Each row of a before or after table is a point. The points were changed in one or more steps. Then noise was added and the rows were shuffled. The steps act on columns, c1 being the first. Name the steps. A step turns or swaps two columns, mirrors them in a line or flattens them onto one, adds a multiple of one to another, or multiplies or shifts one. Angles are multiples of 10 degrees, from the lower column toward the higher: turns from -170 to 170, lines from 10 to 170 but not 90. Use the fewest steps. Two steps may share a column if one is a turn and the other turns, adds or multiplies; they go together, in the order done. Otherwise the lowest column goes first.

Before (11 x 2):
[[ 22 -35]
 [-27  30]
 [ 38  -7]
 [-10  28]
 [ -2  25]
 [ 43  23]
 [ 29 -59]
 [ -9 -15]
 [ 26  45]
 [ -8  -1]
 [ 41  -4]]
After (11 x 2):
[[ -1  29]
 [ -9  -2]
 [ 39 -49]
 [ 28  16]
 [ 44 -43]
 [ 22 -55]
 [ 29 -83]
 [ -8  12]
 [ 44 -21]
 [-27  60]
 [ -6  37]]
Steps: add -1 times c1 to c2

Before (14 x 6):
[[  2 -34  36  19 -42  -9]
 [ 52  14  34 -67 -12  -8]
 [-42  65  -8 -37  -2   1]
 [  0 -27 -57 -61  74 -45]
 [-67 -15  29  36 -17   0]
 [ 16  -9  46  24 -23   5]
 [-73 -24   0 -36  39 -26]
 [ 25  32   9  -8  24  -2]
 [ 24  -4  42   1  31 -26]
 [-42 -19   3 -20  48 -34]
 [ 46  -9 -41  -6   5   3]
 [-38 -18 -30   9  -1 -55]
 [-23  13  37 -10  47   2]
 [-44  26  11 -56 -25  24]]
After (14 x 6):
[[ 55  49 -10   8  44   2]
 [-26   9  44 -16 -26  -7]
 [-18  14   5  23  38  -1]
 [ 27 -14 -24 -28  -9 -47]
 [ 28 -67 -60  51  42 -27]
 [ 39  -1  24 -71 -24 -11]
 [ 64  38   9  27  -3  17]
 [-14  16  31  86   0 -20]
 [ -9  -1  37 -17 -53 -22]
 [ 80 -44  -1  -5  13 -26]
 [ 49 -45   2   0  23 -29]
 [-20 -25  35  11  21 -33]
 [-33 -13 -43  27  -1  10]
 [ 23 -20  34   0  46  -6]]
Steps: turn c1 and c4 by 150 degrees; turn c2 and c5 by 40 degrees; add -0.3 times c3 to c6

Before (14 x 12):
[[  6  -6  15 -41   0 -16 -22 -11 -21  17  38  30]
 [ 15 -31 -23  49  16   6  19  19  24  25   2 -15]
 [ 30  28 -15 -45  -8 -13  18  -5 -25  -4   7  35]
 [ -7 -14 -32   8  23  36 -43  15   8  -1 -17  -2]
 [  2 -21 -46  23  11  18 -19 -19 -23  18 -12 -10]
 [ 17  -4  -9  17 -11  -7 -38 -21   6   4 -21 -23]
 [ 10  13   2 -23  36 -47   1 -23 -35   8   5  50]
 [  9 -53 -24  50 -18  14 -17  29  -9  23 -40   4]
 [  7  33  11  -5  12 -38  -3  13 -26 -19  17  39]
 [-18  -3   5 -45   2 -34  11 -28 -24 -40  15  32]
 [  8 -19 -15  69  -7  42 -10  -6 -12  10   2   4]
 [-22  30  23 -32   6 -14  15 -18 -14  17  -9  37]
 [ 41 -40   2  42  21  35  -6  -3   6   2 -28   7]
 [  4 -14   2   2  15  16 -13   8 -42   5 -12 -34]]
After (14 x 12):
[[ -3  -9  -3 -19 -18  16   7 -11 -42 -14   8  70]
 [ -3 -22 -13  25  15 -37  14  -5 -25  25  -2 -79]
 [-17  31  22 -44 -25  13  29 -17 -10 -43  17 -73]
 [ 18   0   4  55  -2 -36 -26  12 -25  41  15 -14]
 [ -4 -16  34  -9 -20  37  17 -46   8  -9  15  -3]
 [-19  10   3 -28   1  -7 -22 -38   7 -16  16  29]
 [-33  -3   2  56  23 -13  -5  20 -24   7  -4 -18]
 [-11  14  11 -58  -8  43  -6 -11 -12  -6  -8 -95]
 [ -9 -35  -6  45  -9 -45 -24   0 -37  -2  -9 -79]
 [-39  -4 -16 -35 -35  35  -2  -7   6 -19  21 -69]
 [-18  -2  42 -24 -18  17 -19 -21 -23 -23  -1  -6]
 [-20  -5  15 -51 -26   8  20  22  26 -17 -17 -30]
 [ 29 -18 -14  46  14 -14 -19  15 -15 -19  -6 -41]
 [  2   3 -16  52  -3 -14 -12 -21 -20  11 -38 -13]]
Steps: turn c1 and c3 by -160 degrees; multiply c2 by 0.7; turn c2 and c5 by 120 degrees; turn c4 and c12 by -150 degrees; multiply c12 by 2.5; swap c7 and c8; turn c10 and c11 by -140 degrees

Before (13 x 24):
[[-20 -28 -11  51  -8   6  21  31  21  -5  36 -39  47 -23  -7 -12 -54 -16
   66  11  29  21 -20  20]
 [-35  79  17 -41  71  27 -18  12  -6 -10 -46 -15  23   8  38 -40   5  49
   48   6  -4 -31  81  19]
 [  7  34  17 -41 -20  38 -53  53  57  30  45 -30 -39 -15  45   9 -77 -29
  -31  58  39  36   9  30]
 [-47 -12 -26  49  44  44  31   8 -10  -6  -9  -5 -16  47 -15 -49 -27 -25
    1  45 -17  31  22  62]
 [-29  39  31  14  70   6 -17  30 -18  -4 -60 -31  33 -14  12 -48 -12   6
   27 -27 -45 -51 -12 -34]
 [ 60  45  42  15  20  49  -7 -25  -1 -43 -56  -9  48 -42  -5  17 -62  38
  -19  32  -1 -15   6 -40]
 [  8 -12  39  -6  47 -35  24  53  -6 -11   5 -15  48  52  15 -47 -29  49
   52  20 -30 -21 -13  48]
 [-33  13  -6 -25  32 -37  30 -27  12  34  20  24 -10 -24  28  27 -30 -36
  -36   0  -6 -50  83  57]
 [-39  64  13 -45 -29 -25 -47  -5 -28  13   0 -40  38   3  49  20 -13   2
   -9  19 -24 -39 -16 -25]
 [-14  18   3 -51  16  -7 -27 -10 -17  18 -16 -31 -44  47  -5   5  -9   9
   32 -18  40  11   1  12]
 [ -2   6   1  25   2 -10 -12 -47  54  44 -13 -41  51 -23  46 -38  16 -29
  -27 -28 -34 -21  57  -7]
 [ 49  36 -40  -7  -8  32 -51  48  12  14 -13   1  28 -39 -46 -54 -60 -56
    5 -27  40  40 -14  14]
 [ 59 -11  -2  -1  69 -36   8 -35 -37  -7  20  16 -23  12 -35   9   1  44
   60  14  16  24  64 -17]]
After (13 x 24):
[[-32  15  -6   9  33 -36  30 -27  23  26  -7  44 -23  17  28  12 -28 -38
  -36  17  -8 -49  85  60]
 [-31  39   2 -33  73   5 -18  30  15 -34   0 -13  11 -12  14 -31 -14   7
   27  27 -42 -50 -12 -34]
 [ 59  46 -21 -49  21  49 -10 -25 -17 -55 -48  11  15  52  -3 -12 -63  37
  -20  13  -2 -14   5 -39]
 [-47 -13  23  15  43  47  33   8 -15  12  33  12  49   5 -12 -10 -30 -25
    2 -66 -20  31  21  63]
 [ 10  36 -58  41 -21  37 -54  52  20  30  19  -9 -41  56  45  16 -79 -29
  -30 -27  40  37   8  29]
 [ -4   7 -46 -52   3  -8  -9 -48  26  43  20 -23  24  -5  48 -16  18 -28
  -30  34 -31 -20  57  -7]
 [  8 -10 -14 -46  47 -36  23  53   7 -35  43   4  -7 -16  17 -11 -30  50
   52 -53 -30 -23 -13  51]
 [-14  18  14  47  16  -8 -26 -10  22  -1 -15 -10 -51 -46  -6  -3  -9   8
   32 -24  39  13   2  11]
 [-35  82  -2 -22  70  28 -17  10   0 -20   3   5 -42   0  39 -24   6  49
   47 -10  -3 -32  81  17]
 [ 58  -9  33  23  69 -35   9 -37   2 -16   9  34   0   1 -36  10   3  48
   61 -20  14  23  66 -18]
 [ 49  36  11 -26 -10  32 -49  48 -10  44  35  21 -10   3 -43 -21 -61 -57
    6  49  37  40 -16  11]
 [-37  63  15 -37 -29 -25 -46  -7  24 -17 -16 -21 -42  14  48   5 -12   4
  -10 -15 -24 -40 -18 -27]
 [-20 -27 -12 -47 -10   5  21  30 -15  14  33 -19  51  23  -6   7 -53 -14
   66  10  31  19 -18  20]]
Steps: turn c3 and c9 by 120 degrees; turn c9 and c10 by -60 degrees; turn c4 and c13 by 90 degrees; turn c11 and c16 by 50 degrees; multiply c16 by 0.4; shift c12 by 20; turn c14 and c20 by -130 degrees
